Every row gives one point. The points of each table are mixes of a few directions, plus a little noise. Count the directions of each table, and those that both share. Where both have some left over, give the other angles between the two spaces (their principal angles), to ten degrees, smallest first.
In the rows, zero is written as 128.

First (6 x 3)
74  149  120
28  185  107
205  152  123
143  92  140
165  115  133
154  74  145
Second (5 x 3)
159  139  187
65  106  7
138  132  148
133  130  138
145  134  161
Directions: first 2, second 1, shared 0; angles 60

First (8 x 8)
99  112  178  217  68  131  225  96
109  142  208  187  154  110  167  195
142  124  81  86  129  138  90  103
126  135  127  132  200  150  63  175
114  116  133  170  124  151  139  112
145  110  58  79  65  134  131  41
168  160  107  7  148  70  85  173
122  125  132  145  136  139  124  130
Second (9 x 8)
95  111  162  51  116  102  59  113
143  125  60  228  113  165  161  133
95  145  130  136  94  87  123  140
185  173  126  199  138  127  188  127
121  181  120  178  128  93  213  176
118  122  169  33  126  100  14  85
126  109  105  109  163  165  131  139
148  91  144  179  105  158  199  128
121  95  137  38  168  155  64  113
Directions: first 3, second 5, shared 1; angles 30, 70

First (10 x 11)
118  120  123  111  63  91  177  106  149  176  124
110  160  150  93  66  111  146  117  107  166  137
140  127  127  150  193  160  86  148  117  82  129
142  102  110  155  176  140  116  135  145  99  121
156  91  103  181  240  168  81  152  143  56  119
93  204  180  59  18  108  145  115  73  190  150
146  87  101  164  183  137  121  134  158  97  116
155  20  54  188  165  95  183  110  230  126  94
99  197  175  69  41  116  135  120  75  175  148
121  171  157  111  136  152  91  142  84  113  142
Second (10 x 11)
95  127  91  117  132  123  154  210  120  194  119
84  157  101  107  154  146  126  249  84  192  126
101  173  129  113  177  169  85  221  67  139  136
153  101  146  128  50  82  173  16  179  122  127
151  145  175  121  92  125  112  42  126  83  142
100  154  108  123  190  165  96  238  81  148  128
151  132  155  136  132  137  104  76  128  78  136
129  125  131  125  108  117  140  110  136  134  128
165  63  98  183  192  133  122  98  184  69  112
152  102  145  127  54  84  170  21  176  122  127
Directions: first 2, second 3, shared 2

First (10 x 14)
186  92  139  91  65  170  101  117  97  175  165  189  171  170
159  100  133  119  119  170  146  143  111  162  165  147  160  161
77  164  111  164  192  80  155  145  158  90  90  71  83  86
59  159  154  139  127  102  101  80  146  42  86  92  104  92
169  88  127  127  142  188  178  169  108  184  185  141  169  174
181  117  115  97  77  123  89  123  112  175  134  182  138  143
137  158  76  147  174  61  141  171  150  159  97  113  79  95
119  107  181  98  56  178  82  64  106  88  143  157  170  151
68  163  136  146  146  89  114  101  151  61  84  88  94  87
123  134  106  152  182  118  173  169  140  144  131  99  114  122
Second (10 x 14)
93  154  111  165  177  107  155  167  141  105  127  53  100  97
75  121  123  141  167  124  148  127  140  210  100  74  167  114
123  74  128  143  152  161  196  142  114  176  155  73  146  131
137  180  124  122  107  121  63  144  126  110  140  152  135  136
92  101  136  131  115  133  140  122  126  170  108  60  155  101
164  148  133  110  100  107  54  26  107  57  159  245  73  162
167  176  126  122  85  134  46  125  102  69  188  172  110  153
124  108  125  128  160  135  183  163  148  168  98  121  150  127
119  71  145  115  105  134  195  155  145  138  69  81  142  92
185  146  129  103  112  123  100  109  130  78  134  249  103  167
Directions: first 3, second 6, shared 2; angles 60

First (11 x 20)
122  99  125  140  165  117  130  125  129  151  123  143  109  107  125  150  94  140  131  122
128  134  129  131  164  140  128  126  127  109  112  141  113  123  126  132  121  123  138  127
175  148  149  146  136  167  105  113  151  161  125  177  145  110  96  169  166  128  91  144
110  137  141  120  159  110  126  129  122  128  146  140  128  112  162  114  126  139  139  148
98  157  100  123  7  140  158  137  139  115  131  42  152  163  141  119  139  112  139  115
178  187  143  125  110  190  109  121  138  82  105  148  149  155  94  124  200  98  109  136
126  130  126  140  169  145  132  124  132  118  106  141  107  116  122  148  110  125  139  124
73  148  141  132  161  105  141  125  139  161  160  131  127  79  200  141  101  156  152  166
110  99  125  131  155  101  133  129  123  149  136  132  114  110  141  133  94  143  136  126
138  95  125  98  63  80  118  142  102  131  162  102  154  167  122  70  151  131  109  117
149  74  104  122  118  114  128  137  105  104  103  111  109  166  79  108  109  114  124  82
Second (11 x 20)
145  135  143  136  101  132  118  128  140  164  147  139  148  117  122  145  149  135  102  137
103  129  87  84  193  137  131  91  116  63  95  132  125  167  149  80  125  122  181  152
164  142  151  92  116  156  53  137  205  169  145  132  187  120  132  158  183  127  99  161
117  132  108  124  143  127  151  97  102  111  121  144  125  144  133  104  129  133  144  143
131  114  156  172  90  109  142  178  122  150  139  103  96  96  111  161  94  125  104  79
122  120  140  185  87  102  181  142  80  150  142  128  92  106  110  140  96  135  109  93
112  115  120  115  160  125  121  150  133  87  105  100  104  134  134  120  99  114  156  106
132  133  132  149  105  122  150  116  107  150  141  143  129  122  121  131  133  137  113  131
131  142  104  59  180  158  78  92  170  99  111  141  173  162  151  102  171  124  155  181
135  123  149  161  93  117  139  153  122  156  143  121  116  105  115  152  116  130  104  104
116  124  118  130  140  123  143  124  111  108  118  125  113  134  130  116  113  126  142  121
Directions: first 5, second 3, shared 1; angles 50, 80

First (9 x 32)
108  141  138  151  94  94  160  120  127  99  110  122  157  115  183  97  103  151  136  198  190  158  129  93  109  180  94  95  119  142  112  164
139  121  118  122  148  147  106  131  131  150  153  133  120  130  92  129  143  111  116  90  85  97  121  154  159  100  129  155  148  130  141  108
132  132  129  128  128  138  132  126  127  128  129  137  127  128  120  130  130  127  127  121  127  128  129  131  128  128  132  130  121  124  130  121
137  147  149  111  114  158  168  123  112  100  74  157  105  143  131  182  130  143  151  116  167  180  153  113  57  138  195  99  46  82  120  107
154  149  124  140  136  188  129  114  124  148  180  186  137  119  58  105  151  103  104  74  84  81  118  173  188  118  109  170  131  126  155  85
143  79  106  78  192  135  53  156  139  177  136  83  72  155  79  190  158  99  124  42  34  93  126  162  135  33  189  166  167  116  139  100
91  68  113  102  150  27  73  161  148  137  92  12  108  141  206  151  106  142  145  179  130  149  127  87  89  99  137  101  189  153  100  191
109  160  143  168  78  105  181  109  123  89  120  147  175  105  182  74  99  154  132  211  206  157  127  93  121  205  71  94  110  146  115  163
139  155  131  150  114  161  150  112  123  126  158  176  151  114  101  94  133  122  114  122  129  109  122  145  164  151  96  143  120  132  141  111
Second (11 x 32)
147  125  136  126  136  167  160  100  164  107  106  95  146  96  125  87  159  144  113  137  154  84  174  137  59  139  109  126  85  110  91  210
116  126  125  142  106  102  111  109  127  100  121  146  169  145  153  152  145  128  98  138  130  190  120  84  135  137  173  113  136  113  135  98
140  144  102  166  168  162  97  193  158  231  160  96  52  176  9  73  55  158  183  111  98  63  102  133  177  130  74  135  144  249  68  120
157  137  126  138  186  157  55  158  163  233  123  82  98  166  62  107  114  145  159  119  109  135  66  161  153  123  83  136  156  181  88  64
148  105  118  138  175  159  148  86  123  118  110  105  146  91  152  77  149  151  155  131  80  121  140  144  69  130  95  144  117  111  102  154
137  136  151  87  77  92  119  141  106  113  146  151  114  131  149  185  133  110  87  124  171  129  139  152  151  114  132  113  130  104  179  103
110  132  139  98  84  91  150  141  88  92  148  169  114  119  162  177  118  99  114  123  148  125  139  136  158  116  148  125  134  101  186  121
103  133  134  141  201  208  165  117  199  144  68  71  155  91  109  68  159  109  172  140  150  89  122  140  65  145  130  160  92  99  67  225
133  116  117  131  98  95  139  113  85  91  152  161  129  127  157  138  118  141  115  126  100  143  148  110  135  124  132  118  135  130  153  110
124  135  136  113  50  73  126  136  100  85  157  173  129  147  148  185  122  121  72  128  163  147  153  102  162  125  162  99  131  123  174  106
94  119  123  129  129  103  138  113  95  93  119  161  156  119  183  158  135  101  140  132  104  183  105  109  144  125  171  139  148  88  165  97
Directions: first 3, second 6, shared 0; angles 50, 70, 80
